Rows are points. To make a cloud, some directions were put in groups of two or more. Within a group, all points are equally far from the middle, so they leave a hole (a ring in 2 directions, a hollow ball in 3). The other directions are filled evenly. Then the cloud was stretched, turned, moved and blurred a little. How many holes are there, and how many directions does each take, smallest first?
In the rows, 128 means zero.

Cloud (15 x 2):
[[158  82]
 [185 112]
 [ 95 132]
 [116  86]
 [ 98 144]
 [149  79]
 [183 106]
 [135 170]
 [159  82]
 [179  99]
 [137 171]
 [156 168]
 [186 129]
 [122 167]
 [109  91]]
Holes: 1 (2)

Cloud (29 x 4):
[[ 69  87 170 100]
 [ 91 190 118 121]
 [114 139 146 148]
 [ 68 128  83  60]
 [ 77  90 106 128]
 [ 48 118 102 155]
 [110 104 164  75]
 [151 130  90 103]
 [ 91  89  84 156]
 [121 155 169 129]
 [114 162  88  96]
 [ 79 121  81  57]
 [162 151  87 105]
 [ 62 126 151 121]
 [149 179 146  98]
 [153 166  91  68]
 [136  87  78 123]
 [140 101  77 130]
 [125 117  93  67]
 [ 93 170  78 150]
 [111 154 147  81]
 [ 98 135 146 117]
 [127 151 112  85]
 [ 60 117 110 140]
 [ 80 139  84  94]
 [131 169  62  86]
 [ 86  91  82 107]
 [134 117 126 117]
 [ 74 124 126 118]]
Holes: 0

Cloud (56 x 6):
[[ 72 140 161 115 101 149]
 [147 163 130  98 159  82]
 [124 117 153  75 116 115]
 [154 189 152  75 114 159]
 [122 107  73 170 154 132]
 [161 146 148 147 154  90]
 [154 196 136 124 174 106]
 [ 82 188  65 150 121 131]
 [146 194  73 115 134  99]
 [103 150 160 152 157 188]
 [182 157  80 112 157 163]
 [183 146 167 124 142 158]
 [145 177 142  67 108 115]
 [139 151 122  60 122 104]
 [143 114 160  72 123 151]
 [ 74 191 137 125 154 115]
 [ 87 161  65 138 180 153]
 [ 85 142 130 127 192 127]
 [153 186  91  87  86 157]
 [121 198  95 110 130 202]
 [108 116  96 188 154 159]
 [164 159 170 121  80 151]
 [ 97 194  79 132  77 145]
 [151 166  83 128  75 114]
 [123 132  98  58 123 117]
 [164 110 102 175 149 125]
 [104 199  67 157 159 150]
 [181 156 162 139 158 145]
 [130 129 138 106 162  85]
 [129  92 117 152 119 192]
 [129 105  99 152 108 100]
 [100 123  72  79 118 125]
 [109  95 155 113  95 145]
 [128 208 101 121 165 183]
 [181 112 142 144 112 168]
 [104 153 166 147 128 197]
 [ 85 167 143 178 145 125]
 [136 202  91  95 125 100]
 [173 143  96  82 157 169]
 [174 176 101 179 123 171]
 [ 82 118 145 121 138 106]
 [130 192  89 127  97 200]
 [ 99 132  61 164 163 152]
 [ 88 151 121 153  65 176]
 [ 74 137 111 157  78 145]
 [129 192  85 151  78 119]
 [134 182 125 203 136 155]
 [130 102 160 110 152 176]
 [ 96 159 107  97 163 202]
 [155 117  80  89 137 181]
 [142 110 164  82 115 149]
 [156 130 146 141 168  98]
 [147 123 129  94 192 155]
 [ 97 215  90 115 140 116]
 [148 183 148 169 135  99]
 [100 184 147 162  85 120]]
Holes: 3 (2, 2, 2)

Cloud (104 x 9):
[[142 119  85 174 120 108 155 108  73]
 [ 64 165  45 134  94 121 116 180  98]
 [156 126 143  58 146 109  81 169 217]
 [129  50 127 148  98 172 138 108 162]
 [106 126 113 123 142 123 144 129  88]
 [ 73  98 141 131 142  88  47 157 172]
 [137 108 135 126 124  91  94 165 150]
 [157  83 158 130 135 173 145 162 134]
 [106 110  55 138 164 162 124 132 163]
 [164 143 141 148 104 205 162 152 134]
 [143  74 126 149 191 174 122 175 115]
 [ 88 174 100 106 138 142  68 158 137]
 [135 172 138 122 179 125 121 151 124]
 [ 85 101 142  63 129 166 124 157 149]
 [127 157 141 127  91 106 160  84  96]
 [120 214 135 120 150  69  70 159 192]
 [ 94 105  93 157 198 154 153 107  91]
 [ 99  90 119  73 183 177  92 163 135]
 [161 113  49  84 127 159 114 177  91]
 [ 96 164  60 145  58 158 124 140 165]
 [156 100 143  49  98 123  91 140 198]
 [150  82 159 122  98  84  45 112 148]
 [122 114 114 152 131 189  81  81 149]
 [100 145 115  95 111 216 140 164 144]
 [102 154 182 169 147 131  72  95 116]
 [195 173 138 111  86 151  73 150 152]
 [ 88 106 106  76  94 186 159 121 148]
 [ 86 173  82 149 149  96 146 158 158]
 [ 86 109 141 127  96 112 114 204  79]
 [188  76 140 115  96  97  54 140 176]
 [ 84 143  64 179 117 131 133 147  94]
 [190 111  78 183 119 123  47 146 152]
 [150 146  91 151 122 147  95 156 154]
 [183  94 160 121 136 117 147 119 147]
 [ 99  95 152 113 183 177  98 122 107]
 [106 122 153 165 144 138 136  95 172]
 [ 97  83  91 118 160  87 152 119  86]
 [178 133  70 182 117 142  74 149 131]
 [125 172 102 150 196 119  81 159 127]
 [130 117 113 163  86  80  79 122 106]
 [137 118 116  65 113 146 149 118 200]
 [ 81 140 115  82 161 197  81 134 108]
 [165 146 108 117 140 114 184 101 122]
 [148 157 122 145 149 155 133 141 163]
 [155 158  83 194 113 136  79 135 138]
 [164 136  70  73 161 156  90 178 125]
 [155 111  97  52 179 155 116  83 113]
 [ 87 134  63  99 121 172 140 158  92]
 [124 153 152 181 126 127  83 171  65]
 [116  88  95 121 109 119 145 189 106]
 [152  85  98 107 120  94 145  92 127]
 [108 107 104 102  65  91 159 144  84]
 [180  63  99 122 149  89  79  86 178]
 [160 110 127 115 122  84  65 118 166]
 [129  64  66 136 120 147 130 173 190]
 [155  89 103 153 112  90 170 124  63]
 [128 171  61  97 136  81 104 111 135]
 [ 87 104 129 110 158 124 109 116 213]
 [110  81  66 170 101 146 111 166 150]
 [ 71 165  53 199 113 116 140 141 139]
 [ 93 133  49 137 114  72  85 179 121]
 [105 134 108 202 149 152  80  91 175]
 [135 125 109 143 112  84 144  69 128]
 [ 82 101 125 126 144 112 109 201 140]
 [133 126 130 157 157 132  80 160 129]
 [136 102 119 155  75  83 160 177 128]
 [170 181 143 176 161  64  79 133 173]
 [100 146  42 152  86  85 141 141 127]
 [146 117  80 158 104 149  86  97 153]
 [ 29 106 107 126 127  91 119 129 160]
 [102 144 124 121 121 112 136  67 170]
 [145 127  83 152 165 133 182 105 107]
 [138  77  88 105 151  66  73  94 159]
 [105 114 114 138 172 119  92 130  85]
 [132 103 107 104 182 151 101 134 179]
 [ 89 107 104 183 116 125 117 141 142]
 [102  75  87  97 115 142  91 159 123]
 [135 191 105 138  77  83 131 138 175]
 [152 119 105 146 146 144  66 161 175]
 [155 133  85 120  97 133  65 124 107]
 [ 79 152 133 126 157 155  38 145 197]
 [124 147  42  90  84 155 152  79  72]
 [149  89 147 110 194 152 107 161 123]
 [126  83 102  88 104 120  62 147 150]
 [ 80 103  63  97 178 149 114  95  89]
 [ 90 104  80 121 178 117  76 111 108]
 [137 104 133 110 133  85  93  85 141]
 [117 116  94 144 109 145  40 143 118]
 [149 171 111  89 148 157  82 152 141]
 [134  73 108 148 165 104 126 142  92]
 [172 176  96 145 145  99  71 115  98]
 [101 177 149 164 101 114 115 117 164]
 [128 110 156 109 107  84 131 190 116]
 [137  87  98 169 182 113 146 162 135]
 [166 134  62 111 174 122 174 154 149]
 [165  98 164  48 124 126 106 164 177]
 [ 70 138 120 100 144 191 126  96 234]
 [114  56  77  87 146 164  77 156 114]
 [148 174 138  72 152 160  88 154 175]
 [111 107  77 119 136 137 154  86 119]
 [157 152 160 136 144 187 115 133 190]
 [180 137 145 149  74 165 150 158 114]
 [150 129 106 173 173 105 156 173  85]
 [114 133 133  63 147 183 161 132 164]]
Holes: 0
